Rows are points. To make a cloud, some directions were put in groups of two or more. Within a group, all points are equally far from the middle, so they leave a hole (a ring in 2 directions, a hollow ball in 3). The other directions are filled evenly. Then the cloud was stretched, turned, moved and blurred a little. How many holes are there, and how many directions does each take, smallest first?

Cloud (14 x 2):
[[ 0.39 -0.49]
 [-0.08 -0.41]
 [ 0.34 -0.23]
 [ 0.16 -0.24]
 [ 0.34  0.05]
 [ 0.11 -0.60]
 [-0.76 -0.33]
 [-0.81 -0.54]
 [-0.45  0.50]
 [-0.27  0.47]
 [-0.48  0.30]
 [ 0.40 -0.18]
 [ 0.10 -0.23]
 [-0.05 -0.32]]
Holes: 0

Cloud (15 x 2):
[[-0.25  0.46]
 [ 0.71  0.01]
 [-0.22  0.14]
 [ 0.73  0.29]
 [ 0.64 -0.66]
 [-0.50 -0.44]
 [ 0.23 -0.19]
 [ 0.41  0.16]
 [ 0.18  0.23]
 [ 0.67  0.28]
 [ 0.08 -0.19]
 [ 0.20 -0.33]
 [ 0.51 -0.63]
 [-0.14 -0.37]
 [-0.15 -0.20]]
Holes: 0

Cloud (19 x 3):
[[-0.42 -0.30  0.85]
 [-0.50 -0.24 -0.16]
 [ 0.17 -0.43  0.06]
 [-0.53  0.07  0.06]
 [ 0.06  0.03  0.25]
 [ 0.21 -0.39  0.29]
 [-0.03 -0.66  0.49]
 [-0.33  0.07  0.25]
 [-0.26 -0.69  0.07]
 [ 0.31 -0.40  0.15]
 [-0.60 -0.19  0.91]
 [-0.41 -0.31  0.58]
 [-0.48  0.15  0.33]
 [ 0.48 -0.10  0.20]
 [-0.78  0.59  0.23]
 [-0.13 -0.02  0.24]
 [ 0.39 -0.02  0.43]
 [-0.45 -0.65  0.49]
 [-0.39 -0.05  0.41]]
Holes: 0

Cloud (27 x 4):
[[ 0.09  0.48 -0.50 -0.12]
 [-0.01 -0.57 -0.46  0.49]
 [ 0.36  0.51  0.06  0.68]
 [ 0.70  0.18 -0.18 -0.33]
 [ 0.21  0.29  0.21 -0.42]
 [ 0.06  0.47 -0.42  0.22]
 [ 0.19  0.48  0.23 -0.38]
 [-0.04  0.25 -0.39  0.45]
 [-0.33 -0.37 -0.38  0.54]
 [ 0.39  0.71  0.15 -0.22]
 [-0.79  0.46  0.04 -0.10]
 [-0.64  0.37 -0.28 -0.22]
 [-0.52  0.41  0.12 -0.51]
 [ 0.53 -0.20 -0.58 -0.38]
 [ 0.69  0.20 -0.09 -0.31]
 [ 0.64 -0.28  0.04  0.12]
 [ 0.60 -0.20  0.06 -0.01]
 [-0.70 -0.49 -0.05  0.42]
 [-0.49 -0.72 -0.17 -0.03]
 [-0.47 -0.19 -0.15 -0.63]
 [-0.03  0.43 -0.44  0.16]
 [ 0.18  0.46 -0.51 -0.22]
 [-0.23 -0.46  0.27  0.16]
 [ 0.73 -0.38 -0.23  0.14]
 [-0.24  0.21 -0.42  0.36]
 [ 0.32 -0.46 -0.64 -0.35]
 [ 0.43  0.74 -0.11  0.17]]
Holes: 2 (2, 2)
